Each row of a before or after table is a point. One or more steps were done to the points. Then noise was added and the rows were shuffled. The steps act on columns, c1 being the first. What was done? A step turns or swaps two columns, mirrors them in a line or flattens them onto one, adds a multiple of one to another, or multiplies or shifts one. Angles are multiples of 10 degrees, from the lower column toward the higher: turns from -170 to 170, lines from 10 to 170 but not 90. Use the fewest steps. Two steps may share a column if one is a turn and the other turns, adds or multiplies; they go together, in the order done. Otherwise the lowest column goes first.

Before, 12 rows:
-6.6, -0.4, 2.5
1.2, -0.9, -4.3
3.6, -3.0, -9.2
-1.8, -4.2, 1.9
-0.4, 0.3, -5.4
3.8, -0.3, -3.3
-7.1, 4.0, 3.7
-4.8, 0.4, 1.7
-4.8, -1.6, 0.2
-1.0, -0.5, -7.9
-3.3, -2.7, 9.0
-7.9, -6.6, 3.8
After, 12 rows:
3.5, -2.0, -2.6
-4.5, 0.6, 2.0
-1.0, -4.2, -7.9
1.1, -3.0, -4.6
-0.2, -2.1, -5.3
3.6, -7.5, -9.3
-7.9, -5.1, 3.8
-4.8, -1.6, 0.0
-3.8, 1.9, 8.4
-2.1, -3.0, 1.6
-6.1, 6.1, 3.8
-6.8, 0.9, 2.4
Steps: add 0.5 times c3 to c2

Before, 11 rows:
3.4, 2.0, -0.5, 8.8, 2.3, 9.0, 5.2, -0.4
4.4, -10.3, 3.0, 1.5, 1.2, -4.1, -3.6, 3.0
4.7, -7.3, -0.5, -2.9, 3.8, -3.8, -0.3, -1.4
-2.4, 4.9, -7.8, 0.0, 0.1, -0.8, -8.2, -5.1
2.0, 1.0, 0.7, -2.0, -2.4, 4.6, -5.4, -3.2
-2.0, -2.9, -3.8, -2.9, -1.6, -3.2, -2.7, 4.1
7.7, 4.0, -2.5, 4.2, 0.6, 6.1, 7.1, 0.7
3.1, -7.8, -2.5, -1.0, 1.5, -11.1, -6.9, 3.0
1.0, -4.2, 4.2, 0.2, 0.1, -7.9, -0.4, -0.5
2.3, -1.8, 1.0, -0.6, 8.1, -3.8, -0.8, 5.3
7.5, 3.7, 1.2, 3.7, -0.6, 3.8, -0.2, 0.8
After:
3.3, 3.7, 2.2, -1.8, 0.8, 3.8, -0.6, 0.7
-1.3, -2.9, 0.4, -1.1, -4.2, -3.3, -2.8, 4.2
1.0, -7.3, -7.3, -5.6, 0.5, -3.5, -0.5, -1.1
0.2, -4.4, 2.6, -0.7, 3.8, -7.7, -0.3, -0.3
1.6, -10.3, -0.2, -1.8, 3.4, -4.4, -3.5, 3.2
0.7, -1.9, -14.4, -1.8, 3.7, -3.9, -0.8, 5.2
3.4, 3.9, -2.7, -1.9, -2.0, 6.3, 7.0, 0.5
3.2, 1.9, -4.6, 4.6, 0.2, 9.0, 5.1, -0.3
-0.1, 1.1, 5.1, -2.9, -0.2, 4.8, -5.6, -3.3
0.7, -7.9, -4.5, -3.0, -1.9, -10.6, -7.1, 3.1
-0.6, 5.2, -5.5, 1.4, -7.1, -0.6, -8.4, -4.8
Steps: turn c1 and c4 by -40 degrees; multiply c1 by 0.4; turn c3 and c5 by 70 degrees; multiply c3 by 2

Before:
1.6, -8.6, 0.3, -7.2, 3.9, 1.3, -0.1, 2.9, -1.6, -4.8, 2.4, -0.2, -0.7, 1.6
-4.3, 3.2, -1.2, 3.4, -6.1, -5.8, -3.8, -0.1, -3.5, 1.1, 2.1, 1.6, 5.9, -5.6
-7.4, 4.4, -4.2, -1.4, -4.0, -3.7, -0.3, -4.4, 1.1, 1.8, 6.6, 4.7, 3.7, -4.9
-9.9, -7.7, 3.2, -4.5, 1.2, 0.2, -1.8, 4.9, -0.5, -6.1, 2.4, 0.7, -0.6, 5.2
-7.2, -3.5, -1.2, 1.3, 0.8, -7.9, -1.3, -6.5, -1.0, 1.3, 0.6, 3.5, 0.5, -1.5
0.1, 3.4, -4.6, -3.3, -5.2, 4.2, -7.8, 2.0, 3.8, -2.1, -5.9, -4.4, -1.4, 0.8
-5.9, -3.7, 3.5, 0.8, 9.3, 0.8, 3.4, -0.9, -2.3, -5.7, 2.7, -0.6, -0.6, 4.0
4.8, 1.9, -2.9, -1.3, 0.2, -0.3, -5.2, 5.9, 5.3, 2.9, 1.1, -6.6, -6.4, 4.3
1.5, 1.6, -4.4, 0.0, -0.4, 1.9, -4.1, 7.9, 5.0, -0.5, -4.0, -0.6, -7.2, -2.6
-3.6, -5.5, -2.1, -3.6, 2.0, -1.2, 5.6, 2.9, -5.1, -4.6, 1.2, 0.4, -2.9, 7.3
1.8, 0.0, -9.1, 6.0, 2.4, -2.0, -12.8, 2.0, 4.4, -4.9, 0.3, 8.4, 3.2, 4.2
-2.4, 5.4, -0.4, 3.5, -10.2, -0.6, -5.8, -4.8, -0.3, 1.9, 3.1, 2.4, -3.8, -5.2
3.0, -2.2, 0.1, -4.1, 3.4, -3.2, -0.2, 5.4, 5.0, -9.6, -1.0, -2.7, -5.0, 5.5
After:
-9.8, 6.3, 3.2, -4.6, 6.1, 0.2, 0.5, 4.6, 4.6, 0.3, 2.6, 0.6, -0.3, 5.7
-7.6, -3.7, -4.6, -1.5, -2.4, -4.1, -3.6, -4.7, -3.2, -0.9, 6.4, 4.8, 3.8, 0.0
-4.5, -4.8, -1.4, 3.5, -0.7, -5.6, -7.3, -0.1, 1.4, 0.4, 2.6, 1.5, 6.7, -3.8
-7.7, 2.4, -1.3, 1.0, -1.0, -7.8, 0.1, -6.5, 2.9, 2.0, 0.9, 3.4, 0.4, 2.3
5.0, 1.3, -3.1, -1.0, -1.5, -0.7, -2.3, 5.7, -5.8, 5.4, 1.1, -6.6, -5.7, -2.6
3.0, 4.1, 0.0, -4.2, 9.0, -3.0, 3.4, 6.0, -3.1, -1.3, -1.3, -2.7, -4.8, 2.7
0.7, -0.8, -4.4, -3.3, 3.8, 4.0, -8.6, 1.8, -4.5, 3.4, -6.2, -4.2, -1.4, -3.5
1.7, 2.1, -8.9, 5.9, 8.8, -1.9, -3.8, 2.3, -3.5, 10.2, 0.7, 8.6, 2.8, 12.4
1.6, 6.6, 0.3, -7.3, 5.4, 1.3, 3.6, 2.8, 5.8, 0.6, 2.4, -0.4, -0.2, 1.1
-2.1, -4.4, -0.4, 3.4, -1.9, -0.7, -11.6, -4.5, -2.6, 0.3, 3.2, 1.9, -3.8, -3.2
-6.0, 2.7, 3.5, 0.6, 6.1, 0.6, 9.3, -0.8, 4.1, -0.4, 2.6, -0.3, -0.8, 2.9
1.5, 1.6, -5.1, -0.2, 1.2, 1.7, -2.5, 7.8, -5.5, 3.1, -3.9, -1.0, -7.5, -3.2
-3.5, 2.0, -2.1, -3.2, 2.9, -0.8, 4.7, 2.9, 7.3, -5.2, 0.9, 0.3, -2.8, 7.7
Steps: turn c2 and c9 by -150 degrees; turn c5 and c7 by 60 degrees; turn c5 and c10 by 70 degrees; add 1 times c12 to c14

Before, 13 rows:
1.0, -4.2, 1.2, 0.9, 4.6, 1.1, -6.8, -2.3, 2.5, 3.6, 1.7, -4.4, 1.1, -3.3, 4.0, -0.9, 3.6, 4.0, -6.2, -5.4, -3.1, 7.5, -4.5, 3.3
-5.9, -2.4, 5.3, 1.8, 5.9, 0.5, 0.9, 2.5, -5.1, -0.2, 3.8, -2.6, 1.4, -1.0, -0.4, -0.2, 1.0, 9.2, -2.1, -1.3, -5.8, -1.3, -16.2, -0.1
-0.5, -8.4, 4.1, -1.1, -17.6, 4.1, 2.4, -0.3, 1.4, 3.6, 0.2, 1.7, -1.0, -1.1, -12.5, -0.5, 2.4, 4.5, -3.2, 1.3, -2.3, -4.8, -4.3, 3.4
2.0, -8.1, 1.1, -2.1, 6.7, 1.3, 3.3, -0.2, -2.8, 0.1, -1.4, 2.7, 7.1, -0.1, 4.2, 1.3, -0.3, 1.3, -5.0, 2.4, -3.0, -5.2, 0.0, 2.6
0.9, -8.4, 2.2, 0.7, 6.5, 1.9, -6.4, -3.8, 1.0, -1.1, -4.8, 2.7, -1.5, 2.3, -0.4, -10.3, -0.4, 1.4, -0.8, -0.2, -0.5, -5.8, -6.0, 2.9
1.9, -7.2, 2.8, -2.2, 1.6, 0.5, -10.8, 0.3, 1.5, 2.2, -7.9, -6.0, 7.6, -1.3, -4.1, -0.2, -0.7, 4.8, -4.8, 0.9, -3.2, 7.9, -2.1, 2.6
0.5, -4.3, -2.1, 3.3, 5.0, 0.3, -5.8, -10.2, -1.6, -2.8, 2.0, -3.7, 3.3, 0.7, 3.2, -4.8, 4.4, 2.9, -2.7, 0.5, -6.2, -5.3, -1.6, -13.7
1.0, -5.1, -1.6, -0.5, 6.1, 3.3, -6.2, 5.5, -6.0, 2.6, -0.5, -3.3, -2.2, -0.3, -0.9, -2.2, 3.8, 2.2, 1.9, 0.0, -6.8, 6.0, -3.9, 1.9
-10.7, -1.5, -0.6, 1.7, -25.9, 1.3, -1.8, -0.7, 1.9, -9.9, 3.2, 2.3, -1.2, -3.7, -1.5, 0.6, 4.1, 4.2, -3.0, -1.3, -5.2, -3.3, -3.2, 1.6
0.3, -1.0, -7.4, -6.9, 4.1, 5.6, 1.2, 3.0, 0.9, -8.3, 0.8, -8.5, -2.3, -1.1, 2.5, -4.2, 2.5, 1.4, -5.1, 2.0, -4.3, -2.0, -5.5, 2.1
-3.1, -2.4, 5.7, 2.5, -1.4, 1.8, 0.9, -2.5, -0.5, 3.5, -2.5, 3.2, 1.0, 3.2, -2.3, 0.2, 5.3, 11.7, -3.9, 4.1, -5.1, 1.4, -3.0, -3.9
1.8, -0.7, -2.9, -1.7, 4.9, 0.3, 2.5, -4.5, -3.5, -1.8, -2.0, 1.5, 8.7, -9.8, 2.8, -2.6, 5.4, 6.8, -4.2, 3.8, -4.0, -5.3, -0.7, 1.0
1.9, -3.2, 5.5, -0.6, 4.0, 0.1, -3.3, 4.7, 0.0, 2.3, 2.3, -0.4, 1.9, -0.1, 3.6, 0.1, 1.0, 4.4, 3.2, 0.2, 8.7, -5.4, -1.0, 4.0
After (13 x 24):
-5.8, -2.4, -3.0, 1.8, 7.4, 1.7, 0.9, -2.4, -5.2, -0.3, 3.9, -2.6, 1.4, -0.9, -0.5, -0.2, -4.3, 9.1, 3.8, -1.4, -5.7, -1.2, -16.0, 0.7
2.0, -8.0, -2.6, -2.3, 8.6, -0.9, 3.2, -1.5, -2.7, 0.2, -1.2, 2.6, 7.4, -0.3, 4.2, 1.4, 0.3, 1.5, 0.9, 2.5, -3.0, -5.2, -0.1, -1.0
1.8, -3.2, -6.5, -0.7, 5.3, 4.0, -3.3, -3.1, -0.1, 2.1, 2.4, -0.4, 1.9, -0.1, 3.6, 0.1, -2.5, 4.3, 9.3, 0.2, 8.7, -5.4, -1.2, -0.5
0.5, -4.2, 10.7, 3.6, 6.5, -9.2, -6.0, 6.3, -1.7, -2.6, 1.9, -3.7, 3.3, 0.8, 3.1, -4.7, -3.8, 2.9, 3.2, 0.6, -6.0, -5.4, -1.8, 8.7
-3.0, -2.7, -1.3, 2.4, -1.7, -3.2, 0.9, -0.3, -0.6, 3.4, -2.6, 3.4, 0.9, 3.1, -2.4, 0.0, -5.9, 11.7, 2.0, 4.1, -5.3, 1.5, -3.2, 6.5
1.8, -0.6, -1.0, -1.8, 6.2, -4.1, 2.5, 2.5, -3.5, -1.8, -2.1, 1.5, 8.8, -9.8, 2.8, -2.7, 3.9, 6.8, 1.9, 3.8, -4.1, -5.3, -0.5, 5.0
2.0, -7.2, -3.2, -2.3, 2.1, -0.1, -10.9, -0.8, 1.6, 2.1, -8.0, -6.0, 7.7, -1.4, -4.0, -0.3, -1.2, 4.7, 1.2, 1.0, -3.1, 8.0, -2.1, -1.6
0.7, -8.4, -3.3, 0.8, 8.4, -4.2, -6.5, 0.5, 1.1, -1.2, -4.9, 2.7, -1.3, 2.3, -0.4, -10.3, -0.9, 1.4, 5.1, -0.4, -0.5, -5.8, -6.0, -1.5
1.0, -4.0, -4.4, 1.0, 6.0, -2.5, -6.9, 0.3, 2.7, 3.4, 1.7, -4.5, 1.1, -3.3, 4.1, -1.0, 0.9, 3.9, -0.1, -5.2, -3.1, 7.7, -4.5, 2.4
1.2, -5.1, -1.7, -0.3, 7.8, 3.0, -6.2, -7.4, -6.1, 2.6, -0.7, -3.4, -2.1, -0.2, -1.1, -2.0, 2.8, 2.3, 7.6, 0.0, -6.6, 6.0, -3.8, 3.2
0.2, -1.0, 1.3, -6.8, 5.2, -0.3, 1.1, -8.1, 0.8, -8.0, 0.8, -8.6, -2.5, -1.0, 2.6, -4.1, 7.8, 1.3, 0.8, 2.1, -4.3, -1.9, -5.6, 1.7
-10.7, -1.4, -2.3, 1.8, -33.7, -1.4, -1.8, -1.3, 2.2, -10.0, 3.2, 2.2, -1.2, -3.7, -1.4, 0.8, 2.2, 4.3, 2.9, -1.3, -5.1, -3.5, -3.2, 3.2
-0.5, -8.5, -5.5, -1.1, -23.0, -2.3, 2.3, -4.5, 1.6, 3.5, 0.2, 1.8, -1.0, -1.2, -12.8, -0.4, -1.6, 4.3, 2.7, 1.2, -2.3, -4.8, -4.4, 1.1
Steps: turn c17 and c24 by 110 degrees; turn c3 and c17 by -120 degrees; multiply c5 by 1.3; turn c6 and c8 by -120 degrees; multiply c8 by 1.3; shift c19 by 6.0
